Every row gives one point. Each copy is the shape, with its points in the same order, turned, moved and blurred by noise. Is it also mirrored, or only turned?
In the rows, zero is written as 128.

Shape (9 x 3)
0: 111 108 121
1:  95 117 116
2: 141 163  88
3: 129 133 177
4: 160 138  60
5: 100 108 188
6:  69 128 209
7:  75 150 181
8: 162 112  52
Copy 1 (9 x 3)
0: 117 147 103
1: 103 159 109
2: 101 101 149
3: 182 151 127
4:  87  70 116
5: 169 193 111
6: 173 215 138
7: 149 201 153
8:  77  68  97
Copy 1 is: mirrored
Copy 2 (9 x 3)
0: 136 124 100
1: 132 137 107
2: 107 117 167
3: 189 131 125
4:  85  75 148
5: 199 148  99
6: 218 189  98
7: 185 188 121
8:  85  60 134
Copy 2 is: mirrored
Copy 3 (9 x 3)
0: 121 142 116
1: 130 160 114
2: 185 138 153
3:  95 137 172
4: 200 111 124
5:  65 152 148
6:  50 188 167
7:  88 193 169
8: 196  93 101
Copy 3 is: only turned
Copy 4 (9 x 3)
0:  95  99  99
1:  91 111  87
2: 154 132 116
3:  71 113 159
4: 179 101 102
5:  40 103 137
6:   8 135 136
7:  43 151 129
8: 177  79  87
Copy 4 is: only turned

Shape (9 x 4)
0: 172 109 164  66
1: 187  91 161 140
2: 145 148 189 108
3:  77 154  85 145
4:  89 159 117 174
5:  39 146 103 148
6: 103 137 125 170
7: 147 152 154  72
8: 112 169  80 207
Copy 1 (9 x 4)
0:  83 162 100 174
1: 139 131 111 205
2: 103 159 169 179
3: 154  96 160  81
4: 175 103 187 106
5: 136  80 197  67
6: 163  98 175 122
7:  86 174 135 145
8: 217 105 162  97
Copy 1 is: mirrored
Copy 2 (9 x 4)
0: 186 142  83  82
1: 171 140  54 154
2: 196 139 130 136
3:  76 122 166 147
4: 104 121 164 186
5:  80  85 187 152
6: 114 115 136 181
7: 175 153 129  93
8:  67 153 150 211
Copy 2 is: only turned
Copy 3 (9 x 4)
0:  37 107 146 133
1:  74 169 159 164
2:  68 147 140  90
3: 162 116  65 113
4: 169 159  85 102
5: 193 102  84  90
6: 154 156 104 124
7:  53 114 109 100
8: 178 185  54 136
Copy 3 is: mirrored
Copy 4 (9 x 4)
0: 105 106 187  99
1: 169 113 206 134
2: 112 170 183 124
3: 117 130  63 167
4: 137 179  92 192
5: 123 177  43 148
6: 148 166 106 166
7:  70 126 171 129
8: 166 146  84 240
Copy 4 is: mirrored

Shape (12 x 8)
0: 143  97 165 154 132 150 108 136
1: 100 154 122 115 155 147 154 148
2: 153  97 249 140 158 103 136 121
3: 146 112 117 109  99 143 110 137
4: 124  97 100 147  73 127 155 180
5: 142 136 107 141 153 126 143 112
6: 151  99 114 121 147 145 158 117
7: 116 142 186 146 124  82  73 117
8:  77 146 102 116 130  90 144 115
9: 153 164 103 105 145 129 118 131
10: 127 116 136 144  67 152 149 111
11: 121 193 154 138 130 133 146 138
Copy 1 (12 x 8)
0: 166 160 134 110 148 160 116 124
1: 117 128 158 160  99 122 129 148
2: 125 164 175  43 183 158  93 158
3: 171 108 145 140 139 148 135  97
4: 185 130 133 128 120 102 194 106
5: 109 136 119 149 143 121 120 111
6: 123 131 131 157 169 146 150 126
7: 146 116 133  55 121 135  67 111
8: 100  82 113 124  95 109 136 129
9: 126 113 151 173 133 115  97  98
10: 142 136 134 108 118 162 174  80
11: 109 153 173 120  86 116 107 105
Copy 1 is: mirrored
Copy 2 (12 x 8)
0: 111 105 145 144 149 166 140 132
1: 132 182 143 108 105 143 169 134
2:  66  69 167 162 162 127 217 122
3: 144 140 127 178 113 161 127 146
4: 183 150 101 163 136 208 170 157
5: 147 157 133 126 145 114 144 151
6: 116 168 123 151 157 136 145 164
7: 138  59 133 137 105 118 172 102
8: 162 164  87 119  96 107 176 125
9: 156 159 156 143 101 110 133 155
10: 155 151 116 179 159 169 148  96
11: 164 153 175 123 116 130 180 103
Copy 2 is: mirrored

Shape (12 x 9)
0: 191 116 159 176  67 116 106  89 122
1: 169 126 107 149 150 104  85 187 162
2: 145 133  64 128 204 121 178  99 116
3: 117 112  16  79 167 150 142  63 137
4: 140 106 221 115  89  84 118 131 134
5: 143 102 194 147 102 170 105 125  83
6: 162 164  72  98 152 131 181 100 131
7: 157 108 180 167  91 114 149 117 129
8: 165 188  95 144 120 157 121 162 191
9: 111 123  94 166 113 105 156 200 173
10: 135  91  76 105 215 170 172  32 165
11: 184  77  62  80 167 164 185  95 140
Copy 1 (12 x 9)
0: 166 186 139 125  71 199  68 120 107
1:  73 127  90 123 101 161 115 173 147
2: 148 119  72 180 124  84 162 107  92
3: 132 121  77 153  96  97 200  27 129
4: 124 161 202  99 151 177  68 135 109
5: 128 214 179 141 116 202 132 139  86
6: 175 116 110 143  94  85 168 114 122
7: 147 179 170 151 107 165  67 135 111
8: 138 156 106 127  77 131 147 176 201
9:  66 153 136 157  86  87  95 157 165
10: 172 112  85 216 154 130 186  39 137
11: 149  78 125 200  86 134 188  73 111
Copy 1 is: only turned
Copy 2 (12 x 9)
0: 224 130 138 180 118 135 174 138 135
1: 151 163  76 190 168 123  75 120 130
2:  98 113  93 117 187 120 137 174  52
3: 103  63  51  60 158 148 128 148  77
4: 179 197 186 140 134 131 141 118 176
5: 167 130 190 172 103 172 119 171 152
6: 128 133  71  96 142 100 142 183  79
7: 173 153 159 171 139 122 175 155 155
8: 137 134  52 179 100  67  97 145 130
9:  84 168  58 188 158 119 143 130 166
10: 108  31 115  66 197  92 131 175  88
11: 142  91  76  74 190 125 127 220 115
Copy 2 is: mirrored
Copy 3 (12 x 9)
0: 151  98 169 182  77 144 130  96  67
1: 141 158  81 203 100 109  83 174 119
2:  80 203  65 120 111 194 112 108 142
3:  66 187  86  60  46 169  74 107 143
4: 113  60 159 178 146  84 122 100 138
5: 136 106 173 125 141 111 157 138  90
6:  58 188  89 142  58 152 134  91 144
7: 135  84 144 174 112 139 155 107 124
8:  91 162 105 202  38 130 129 184 142
9: 162 129  52 181  87 129 130 162 193
10:  19 142  64  71  90 214  97 126 105
11:  59 157  39  85  65 142 128  96  90
Copy 3 is: mirrored

Shape (17 x 12)
0: 121  99 103  68 149 127 145 144 136 129 132 117
1: 129 155  87  82 191 100  54 113 154  99  62 134
2: 149  93 129  91 170 150 155 134 111 164 135 106
3: 129 183 136  84 167 102 117 147 148  97  57 160
4: 134 108 124  97 136 134 156 167  70 120 158 105
5: 108 106 112 112 140  94 169 127  69 171 135  95
6: 131 135  85  93 148 115 117 126 111 101  91 191
7: 143 147  79  81 149 104 155 109 151 100  69 162
8: 132  96 141 100 117  83 149 143 130 144 155 159
9: 123 131 112 126 157  89 140 141 138 175 147 142
10: 125 123 144 166 114  82 107  88 146 113 133 107
11: 162 121 103 134 163 113 175 149 106 137 169 117
12: 143 146 162 135 105  92 103  72 155 143 103 110
13: 102 160 126 182  78 117 101 113 183 145 109 136
14: 121 183  97  70 146 105 113 108 150 114 128 130
15: 169 163 132 173  42  81  76 109 159 165 117 128
16: 148 138 130 195  45  57  93 141 183 147 114  74
Copy 1 (17 x 12)
0: 133  87 125  95 133 175 134  98 117 153 123  94
1: 141 118  79  65 196  88 107  98 123 143  73 145
2: 114 106 185 102 139 166 128 115 108 168 137  98
3: 145 132  92  88 154  93 179  81 147 135 102 165
4: 113 110 142 125 123 177 149 118  66 150 168 106
5:  63  85 138 139 107 156 133 112  92 197 145 113
6: 128 131  97  96 141 156 131  63 105 137  89 168
7: 155 115 104 106 114 118 127  52 137 150  82 147
8:  76  94 131 123 114 174 139  81 136 105 143 111
9:  81  92 129 112 130 152 111 100 157 155 158 138
10:  81 132 104 167 134 114  90 138 143 104 117 106
11: 122 101 154 141 117 158 104 100 102 150 187 134
12:  69 158 122 132 126  84 109 112 161 117 104  90
13:  86 169  76 131  99 137  94 150 200 117 115 128
14: 133 132  72 106 161 120 122  65 141 161 129 105
15:  45 190  86 104  76  97  75 125 166  87 138 113
16:  65 140  76 121  56  87  75 181 166  77 151  98
Copy 1 is: only turned
Copy 2 (17 x 12)
0: 111 108  99 156 123 152 123 147 139 127  98  77
1:  80 139 101 112 185 139  69 216 123  78  90 136
2: 141 103 106 163 154 145 114  96 139 144  93  86
3: 120 151  97 113 188 129 142 227 147 113 103 132
4: 128  74 144 177 135 154 159 120 138 137 130  98
5: 140 110 147 193 132 124 149 111  77 127  94  91
6: 125 112  77 150 139 144 135 192 135  77 104 156
7: 124 152  83 144 143 137 141 195 156  68  68 121
8: 175 109 112 147  87 119 132 160 125 135 121  98
9: 162 147 108 138 125 130 120 135  93 114 134  92
10: 122 146 168 111  97  74 106 140 124 108 115 140
11: 163 117 137 163 137 140 139 100 143  92 141  85
12: 140 156 161  90 116  92 104 151 121 131  68 148
13: 114 207 136  92  82 114 126 146 110 133 125 171
14: 108 128 114  84 142 151 138 180 114  85  88 102
15: 170 189 189  89  70 142 101 157 109 129 103 189
16: 136 218 224 117  59 125  93 161 122 141 131 147
Copy 2 is: only turned
Copy 3 (17 x 12)
0: 106 162 120 104 164 135 126 165 108 113 136 176
1: 135 225 131 155 114  68  66 118  95  83 152 157
2:  73 160 114 106 189 157 144 129 111  99 116 145
3: 150 249 161 154 122 101 122 146 133 114 141 134
4: 102 159  91 116 146 201 152 165 101 120 118 145
5: 104 147 113  99 163 170 119 151  90 134  54 134
6: 172 189 131 158 132 106 147 147  89  84 122 158
7: 154 190 162 161 146  84 139 133  99 134 128 178
8: 138 146 153  65 141 145 159 163 102 107 119 133
9: 130 162 113  76 158 108 136 143 107 122 105 107
10: 117 115 162 115  83 123 102 123 118 118 119  94
11: 105 145  97 111 161 153 166 133  81 148 126 111
12: 111 147 180 104  84 112 109  94 147 110 100 119
13: 164 115 141 114  95  89 105 124 192 118 114  98
14: 116 196 118 121  94  79 129 146 117 129 121 167
15: 181 122 145  74  63 124 117  60 172 121 108 108
16: 173 101 155  65  80 146  66  85 171 165 133  93
Copy 3 is: mirrored
Copy 4 (17 x 12)
0: 129 119 112  58 151 114 119 117 162 108  95 114
1: 175  80 126 134 143  85  60  56 147  75 120  78
2: 139 132 148  74 159 117 131 168 166 132 104 106
3: 133 116 168 103 134  58  96  44 112  89 125  93
4: 143 171  99  48 125 109 138 161 134 118 130 118
5: 125 140 122  75 157  93 124 189 162  87 148 155
6: 157  98 113  76 168  88 104  63 114 112 149 128
7: 138 103 131  97 169  56 116  48 151 110 115 139
8: 109 119 134  50 143 134 155 112 158  96 169 133
9:  98 131 132  98 177 121 118 128 168  97 165 110
10: 131 113 127 163 115 139 163 114 143  74 159 152
11: 127 164 100  90 162  97 160 149 171 132 151 106
12: 143 117 180 163 117 139 138  97 153  78 147 165
13:  76 120 138 176 134 157 112  82 119 110 154 173
14: 144 150 132 107 163 116  99  58 154  62 113 122
15: 110 145 157 171  98 169 111  77 162 120 202 193
16:  69 134 126 183  58 147 122 100 182 109 186 179
Copy 4 is: mirrored

Shape (15 x 12)
0:  62 117 168 174 120  74 172 123  89 133  96 137
1: 147  98  99 141 170 101 144 171 125 128 122 108
2:  74 160 159 186 188 120  60  69  73 114 139 155
3:  99  73  73 170 207 130 104 151  82 111 167 139
4: 159  81 111  92 171 142  43 179 182 137  95 137
5: 155 132 151  79 106 146 155 127 146 109 187 132
6:  84  59 101 121 155 138  68 125 195  96  65 101
7: 144 180 150 105 204 142 169 122 146 137 177 113
8: 168 187  67 186 120 163 162 121 147 209 116  54
9:  70 176 112  96 121 115  54 108 112 141 159  49
10: 160 132 103  85 100  49 155  60 193 202  76 168
11: 153 157  68  77 150  95  91 142 114  88  92  88
12:  62 153 122 159 170  72  95 140 108 107 132 130
13:  49 185  67 163 194 132 152 146  75 131 100 169
14: 164 120 184  54 134 119 134  71  82 174 176 109
Copy 1 (15 x 12)
0:  83 131 112 122 169 134 152  70 112 193  57 152
1: 194 146 155 100 143 136 162 113 150 162 119 124
2:  70  95  79 107 202  92  96 179  97 139 132 156
3: 180  99  98  62 173 162 107 135 155 152 150 153
4: 222 156 125 132  97 170 177 209 105 103 131 116
5: 100 150 170 121 104 134 177  90 141  72 184 128
6: 190 137  34 117 109 161 210 144 105 107  95 165
7: 128 213 142 112 181  86 169 118 144 127 196 134
8: 191 154 112 211  96  25 128  77 174 180 160 120
9: 120 119  50 158 162  91 125 127 141  55 123  77
10: 108 164 123 133  60  94 232 101  41 206 150  58
11: 189 160 112  74 118  75 157 128 112  80  91  82
12: 101 132  85  87 177 115 141 141 149 149  86 113
13: 141 194  50  69 147 113  62 120 147 204 122 139
14:  97 142 176 152 171 110 147  83  52  92 199  98
Copy 1 is: mirrored
Copy 2 (15 x 12)
0:  96 133  98 174  99 184 126  84  82 147  93 166
1: 153 100  81 151 118 156 126 165 151 123 134 119
2:  71 123 109 144  85 169  52  72  99  80  67  51
3: 140  88  56 145  64 198 124 123 157  74 134  55
4:  67 130  78 119 156 117 122 215 198  66 135  91
5: 135 138 167 107 140  94 145 110 126 110 178 120
6:  33 119 108 100 128 189 160 196 193 116  81  88
7: 181 161 148 147 172 118 111 103 142 131 121  62
8: 213 180  84  78 136 143 100 210  67 158  91 110
9: 105  99 141 130 113 100 160 165  59  85  55  56
10:  62 160  42 113 195  82 137 143 107 228 153 115
11: 127  66  99 118 105  78 125 180 167 137  68  97
12: 100 110  99 198  67 150 115 116 129 122  78  82
13: 153 171  43 165  42 144 129  92 153 122  47  97
14: 125  91 118 103 222  84 125  69  71  99 147  81
Copy 2 is: only turned
Copy 3 (15 x 12)
0:  60  88 172 143 140 101 152  60 136 130 179 116
1: 109 148 110 140 190 132 122  84  96 100 122 158
2:  56  68 171 109 110 136  34 148 108 149 138  89
3: 105 133 134 172 216 115  43 129  76 127 143 125
4: 120  99  27 147 153 113 106 158  97  76  87 188
5: 197 126 140 117 145 119 151 129 157 103  91 107
6:  50 139  59 185 125  69 120 162 107  49 113 137
7: 144 164 112  74 158 156 102 107 171 151  92 102
8: 139 230 118  97  72 184 128  92  87 126 167 180
9: 122 148 145  53  84  37  76 137  85 106 123 133
10: 105 129 141 161  65 128 147  74 213 101  75 243
11: 105 146 134  73 161 112  97 131 112  23  97 184
12:  49 105 162  99 164  89  97 130  98 139 126 135
13:  53 145 161  97 190 137  75 151 150 151 213 162
14: 203  89 135  99  98 112  74  54 172 100 100 110
Copy 3 is: only turned
